Every row gives one point. Any point is a mix of the corners, with weights that add up to 1. It lies inside the corners' shape when no weight is negative. Is each point inside? If not, which corners have a negative weight?

Corners:
(1): 0.079, 0.054, -0.033
(2): -0.077, 0.021, -0.035
(3): -0.012, 0.041, -0.008
(4): 0.018, -0.102, 0.037
Points:
-0.060, 0.020, -0.029 -> inside
0.044, 0.031, -0.020 -> inside
0.034, -0.031, 0.005 -> inside
0.029, -0.010, -0.013 -> outside (3)
0.009, 0.004, -0.001 -> inside
-0.035, -0.005, -0.003 -> outside (1)
-0.014, 0.029, -0.009 -> inside
0.033, 0.068, -0.039 -> outside (4)
0.028, 0.030, -0.008 -> outside (2)

Corners:
(1): -0.022, -0.010, 0.061, -0.011, 0.010, 0.008, 0.019, -0.043, 0.058, 0.006, 0.004
(2): -0.019, 0.078, -0.022, 0.054, 0.076, -0.068, 0.074, 0.067, -0.049, 0.005, -0.023
(3): 0.011, -0.033, 0.062, 0.035, 0.074, -0.017, 0.096, -0.040, 0.027, 0.032, 0.096
(4): 0.057, 0.057, 0.048, 0.003, -0.051, 0.036, -0.038, -0.040, 0.045, 0.037, 0.045
(5): 0.080, -0.023, 0.004, -0.021, -0.004, 0.010, -0.047, -0.044, 0.074, -0.019, 0.036
(6): -0.047, 0.074, -0.042, -0.050, 0.051, -0.046, 0.101, 0.097, 0.006, 0.109, -0.037
(7): 0.067, 0.006, 0.029, -0.003, -0.013, 0.039, -0.065, 0.012, -0.047, -0.030, 0.006
(8): 0.027, 0.043, -0.027, 0.031, 0.030, -0.013, -0.047, -0.018, -0.070, 0.029, -0.049
(9): 0.002, 0.003, 0.016, 0.005, 0.037, 0.008, -0.075, 0.020, 0.050, 0.011, 0.053
(10): 0.019, 0.052, -0.050, -0.069, 0.005, 0.060, -0.102, -0.034, -0.008, -0.035, 0.003
(11): -0.030, 0.075, -0.035, 0.083, -0.013, 0.028, 0.076, 0.052, -0.023, 0.038, -0.021
(12): -0.024, -0.066, 0.015, 0.049, -0.009, -0.049, 0.009, -0.064, -0.005, -0.014, 0.088
Points:
-0.008, 0.031, -0.002, 0.030, 0.037, -0.032, 0.033, 0.014, -0.015, 0.006, 0.010 -> inside
0.012, 0.039, -0.004, -0.003, 0.018, 0.008, -0.003, 0.014, 0.009, 0.021, 0.001 -> outside (12)
-0.014, 0.048, -0.018, 0.011, 0.022, -0.012, 0.042, 0.034, -0.006, 0.043, -0.007 -> inside
-0.012, 0.035, -0.020, -0.001, 0.035, 0.000, -0.003, 0.008, -0.022, 0.008, -0.004 -> outside (4, 5)
0.030, 0.006, 0.014, 0.000, -0.001, 0.018, -0.017, -0.014, 0.013, 0.007, 0.025 -> outside (2)
0.003, 0.021, 0.014, 0.018, 0.003, 0.019, 0.004, -0.029, 0.037, -0.003, 0.043 -> outside (6, 7, 8)
0.005, 0.018, 0.003, 0.005, 0.016, 0.001, 0.007, -0.009, 0.026, 0.018, 0.021 -> outside (7)
0.026, 0.017, 0.003, -0.013, 0.052, -0.015, 0.012, 0.011, 0.008, 0.013, 0.009 -> outside (4, 11, 12)
-0.003, 0.036, -0.013, 0.007, 0.012, -0.007, -0.011, 0.002, 0.006, 0.007, 0.006 -> outside (3, 7)

Corners:
(1): 0.012, -0.012, -0.011, 0.045, -0.034, -0.017, -0.018, 0.085, -0.022, -0.011, 0.011, -0.020, 0.082, -0.008, 0.014, -0.005, 0.061, -0.020, -0.051, -0.029
(2): 0.007, -0.020, 0.021, 0.031, 0.049, -0.035, -0.042, 0.022, -0.065, -0.072, -0.020, -0.012, 0.028, 0.004, 0.009, 0.001, -0.018, 0.007, -0.069, 0.047
(3): -0.052, 0.032, 0.026, -0.048, -0.004, 0.015, 0.041, -0.074, 0.006, 0.069, 0.008, -0.016, -0.020, 0.002, -0.038, 0.017, -0.005, -0.013, 0.037, 0.004
(4): -0.097, 0.013, 0.057, -0.014, -0.006, 0.026, -0.018, -0.082, 0.107, -0.082, 0.104, -0.018, -0.060, -0.011, -0.031, 0.025, -0.060, -0.008, 0.059, -0.012
(5): -0.007, -0.038, 0.017, -0.027, -0.058, -0.007, 0.036, -0.035, 0.032, 0.039, 0.038, -0.076, -0.027, 0.008, -0.015, 0.029, -0.020, 0.019, 0.072, 0.013
(6): -0.034, -0.046, 0.016, 0.004, 0.071, -0.082, 0.009, 0.040, 0.053, -0.008, -0.058, -0.040, -0.019, 0.015, 0.005, -0.004, 0.062, -0.007, -0.054, 0.018
(7): -0.002, -0.055, -0.047, 0.032, -0.026, 0.000, -0.019, 0.001, -0.012, 0.064, -0.076, -0.044, 0.017, 0.025, 0.034, -0.013, -0.033, 0.005, 0.026, -0.014
(8): 0.046, 0.023, 0.010, 0.074, 0.040, -0.049, -0.020, 0.013, 0.006, -0.053, -0.016, -0.016, -0.007, -0.049, 0.054, 0.009, 0.046, 0.043, -0.039, 0.048
(9): -0.061, 0.013, -0.026, -0.016, -0.073, 0.042, 0.013, -0.034, 0.019, -0.045, 0.012, -0.040, -0.006, 0.012, -0.058, -0.014, 0.024, 0.025, 0.098, 0.018
(10): -0.027, 0.028, 0.029, 0.003, 0.010, 0.103, -0.027, 0.005, 0.064, -0.018, 0.070, -0.042, -0.078, -0.046, -0.069, -0.022, 0.009, 0.035, 0.023, 0.017
(11): 0.073, 0.006, 0.029, 0.043, 0.057, 0.012, 0.032, 0.074, -0.044, -0.063, -0.001, 0.015, 0.040, -0.019, 0.035, -0.008, 0.046, 0.047, -0.028, -0.063
(12): 0.049, -0.003, 0.019, 0.057, -0.002, -0.003, -0.029, 0.095, -0.038, -0.004, -0.001, 0.061, -0.024, 0.009, 0.045, 0.039, 0.078, -0.004, -0.018, 0.019
(13): 0.038, -0.007, 0.014, 0.003, 0.040, -0.004, -0.016, 0.021, -0.054, -0.060, 0.051, 0.016, 0.055, -0.007, 0.061, -0.083, 0.038, 0.023, -0.018, 0.022
(14): -0.009, 0.057, -0.066, -0.056, -0.001, -0.012, 0.020, -0.051, 0.013, 0.045, 0.028, 0.006, -0.028, 0.112, -0.099, -0.069, -0.031, 0.046, -0.017, 0.022
(15): -0.054, 0.055, 0.053, 0.023, -0.033, -0.012, 0.027, 0.092, 0.061, -0.041, 0.002, -0.054, -0.068, -0.033, -0.016, -0.041, -0.072, -0.040, 0.012, 0.010
(16): 0.052, -0.077, -0.007, 0.014, -0.052, -0.056, 0.011, -0.010, -0.066, -0.012, -0.029, 0.094, 0.074, -0.066, 0.000, -0.012, -0.009, -0.027, 0.007, 0.004
(17): -0.086, 0.008, 0.048, 0.010, 0.056, 0.003, -0.007, 0.014, 0.029, 0.023, 0.083, -0.005, -0.092, -0.043, -0.042, 0.001, -0.004, 0.033, 0.088, -0.006
(18): -0.046, 0.009, -0.064, -0.052, 0.033, 0.054, 0.002, -0.006, 0.085, 0.024, 0.014, -0.029, 0.006, 0.046, -0.019, 0.037, 0.019, 0.027, 0.035, 0.046
(19): -0.069, -0.061, 0.025, 0.074, 0.006, -0.007, 0.057, -0.032, 0.009, -0.001, 0.037, -0.027, -0.054, 0.009, -0.030, -0.052, -0.065, 0.025, 0.012, 0.034
(20): -0.054, -0.014, -0.052, -0.047, -0.034, -0.019, -0.020, -0.009, 0.040, 0.033, -0.043, -0.027, 0.009, 0.030, 0.021, 0.003, 0.006, 0.104, -0.038, 0.036
(21): 0.020, -0.010, -0.073, -0.026, 0.001, -0.057, 0.062, 0.038, -0.046, -0.047, 0.025, -0.041, 0.010, -0.053, 0.076, 0.011, 0.022, -0.066, -0.074, -0.065
Points:
-0.011, -0.013, 0.008, 0.002, -0.007, -0.009, 0.012, 0.006, 0.012, 0.003, 0.018, -0.023, -0.018, 0.000, -0.005, 0.004, 0.004, 0.013, 0.019, 0.008 -> inside
0.001, -0.007, -0.012, 0.003, 0.007, -0.006, 0.004, 0.002, -0.008, 0.007, 0.002, -0.014, 0.003, 0.004, 0.000, -0.009, 0.021, 0.028, -0.004, 0.014 -> outside (4, 15)
-0.013, -0.009, 0.011, 0.013, 0.001, -0.013, 0.001, 0.014, 0.002, -0.013, 0.015, -0.013, -0.007, -0.011, 0.001, -0.011, 0.006, 0.012, 0.002, 0.002 -> outside (18)
0.017, -0.007, 0.002, 0.030, -0.009, -0.007, 0.002, 0.059, -0.010, -0.003, -0.002, -0.020, 0.023, -0.035, 0.027, 0.003, 0.044, -0.016, 0.001, -0.017 -> outside (2, 4, 14, 19, 20)
-0.033, 0.006, -0.007, -0.012, -0.001, 0.009, 0.009, -0.008, 0.025, 0.001, 0.015, -0.019, -0.012, 0.008, -0.020, -0.002, 0.003, 0.012, 0.024, 0.014 -> inside
-0.006, -0.003, -0.003, 0.001, -0.002, -0.006, -0.005, 0.018, 0.006, -0.012, 0.002, -0.016, 0.006, -0.005, 0.003, -0.001, 0.013, 0.009, -0.003, 0.003 -> outside (19)
